Rows are points. To make a cloud, some directions were put in groups of two or more. Within a group, all points are equally far from the middle, so they leave a hole (a ring in 2 directions, a hollow ball in 3). The other directions are filled evenly. Then the cloud was stretched, turned, moved and blurred a little. Count the holes, and give their numbers of directions, smallest first.

Cloud, 22 rows:
[[-19 -35  29]
 [-15  50 -15]
 [ 32   4 -63]
 [-25   1 -82]
 [ -7  34 -41]
 [ 16 -17  50]
 [ 18  59  14]
 [ 17  19 -57]
 [-54  15  -6]
 [ 25  56  20]
 [ 46 -17 -41]
 [ 14 -17  50]
 [-55  10  -1]
 [ 43   4  -2]
 [ 26 -46  -4]
 [-58  27  29]
 [ 40 -16   5]
 [ 43   0 -35]
 [-31  44 -14]
 [-37 -39   5]
 [-59  24  31]
 [-49  48  17]]
Holes: 1 (2)

Cloud, 48 rows:
[[-11 -21  79  13  -7 -50]
 [-32 -33   2 -37 -49  13]
 [-26   6  71  42  40  -7]
 [-36  40 -42  -6 -40  -4]
 [ -3 -25 -27 -31 -12  45]
 [ -9  22 -47  13 -37 -37]
 [-53  20  60 -19  10  16]
 [ -8 -20  67  53  -1 -40]
 [ 41  41  23  33 -36 -34]
 [-13 -37 -12 -34 -52  10]
 [ 50  31  28  23 -33 -36]
 [ 46  31  32   6 -36 -39]
 [-26  52 -28  47   2  34]
 [ -3  72  32  21 -53 -10]
 [-40 -31   5  57  22 -44]
 [ 13 -20   9  33  22  56]
 [-29 -17  32 -47 -46  19]
 [ 15  48  37   2  30 -52]
 [ 10  50  39  45  24 -51]
 [  9 -47  26  57  -2 -28]
 [ 19   4 -43   3   2  51]
 [ 53 -21  29  41   5 -26]
 [-15  46  50  43 -28 -58]
 [ 14 -31 -25 -27  47   6]
 [-49  -2  -1  55 -48   0]
 [-47   5  53 -32 -20  25]
 [ 20 -29 -26 -32 -36 -36]
 [ -9  25 -43  -3  51  -2]
 [  2  36   5 -34  45 -33]
 [-42  40   0 -24  44 -20]
 [-18  14 -32   5  28 -62]
 [  9 -24 -35 -24 -47  18]
 [ 14  15 -43  36 -25 -38]
 [-19  20 -37  23  53 -29]
 [-11  37 -44 -29 -33  11]
 [-37  49  61  27  33   4]
 [-27  65  39  46  21  23]
 [  1  74  31  16 -52  -5]
 [ 17  63  -4  42   5  43]
 [  9   7 -27 -25  37 -49]
 [ 16  41  18  63   9 -50]
 [ 18 -20  32 -43 -54 -27]
 [-56  30 -14 -13 -50 -34]
 [-19  -7  79  18  35 -20]
 [-38  34  47   0 -38 -65]
 [  2   2  62 -16  -7  44]
 [-48   4  -4  59 -47 -13]
 [-29  49  -7  60  32  26]]
Holes: 3 (2, 2, 2)
